Rows are points. Two turns around zero, p and q, are shown by what they do to some points. Write where each new point lands after one turn and then the other. Backwards means that the second turn is done in reverse. Each puzzle has new turns, and all numbers are rounded.

Turn p:
[-1.62 -1.23] => [-1.24 -1.61]
[ 1.09 -1.64] => [ 1.48 -1.30]
[0.83 1.42] => [0.43 1.59]
[-0.30  1.45] => [-0.67  1.32]
Turn q:
[-1.09  1.29] => [1.68 0.14]
[-0.64 -0.29] => [0.13 0.69]
[2.59 0.40] => [-1.17 -2.34]
[-0.86 -1.40] => [-0.64  1.51]
Where do these land?
q, then p: [-0.40 -1.38] => [-1.16  0.85]
q, then p: [-1.23 -0.43] => [0.02 1.30]
p, then q: [1.62 1.81] => [ 1.14 -2.15]

Turn p:
[ 2.02 -0.63 -0.17 -0.40] => [-1.06  0.77 -0.82 -1.51]
[ 1.26  0.65 -2.33 -0.36] => [-1.39 -1.54  0.34 -1.77]
[-2.60 -0.64  0.77 -0.36] => [2.31 0.30 1.07 1.16]
[ 1.81 -1.42  0.97  0.23] => [-0.33  1.57 -1.72 -0.88]
[-1.17  1.11 -0.53  1.17] => [ 0.16 -1.61  0.14  1.27]
[ 1.14 -1.24  0.60  0.05] => [ 0.03  1.13 -1.14 -0.78]
[-2.46  2.17  0.69 -0.32] => [ 0.28 -0.63  2.12  2.52]
Turn q:
[ 0.60 -0.79 -0.54 -1.05] => [0.15 1.00 1.16 0.08]
[ 0.86 -0.59 -0.60  0.90] => [0.15 0.01 0.18 1.48]
[ 0.12  0.92 -2.68  1.45] => [ 0.54  1.46 -2.07  1.85]
[ 0.55  1.00 -0.15 -0.32] => [-0.99  0.55 -0.38 -0.07]
[ 0.42  0.38 -0.63  0.24] => [-0.25  0.49 -0.39  0.56]
[-3.61 -0.96  2.80 -1.39] => [ 1.78 -2.18  0.65 -3.92]
[1.06 0.05 1.81 0.17] => [-1.39 -1.34  0.84  0.01]
Where do these land?
p, then q: [ 0.69 -0.52 -0.15  1.13] => [ 0.73  1.15 -0.11  0.44]
p, then q: [-0.40  0.56  1.39  0.54] => [-0.02 -0.60 -1.22  0.92]
q, then p: [-4.30  0.30  0.04 -0.78] => [-1.88  0.94  1.47 -3.55]
q, then p backwards: [ 1.45 -0.82 -0.99  0.19] => [-0.84  0.94  1.44 -0.36]
q, then p: [ 1.45  1.16 -1.74 -0.79] => [-0.65 -1.63  0.91  1.79]
q, then p: [ 1.11 -0.69  1.45 -0.29] => [ 1.27  1.21 -0.26  0.87]
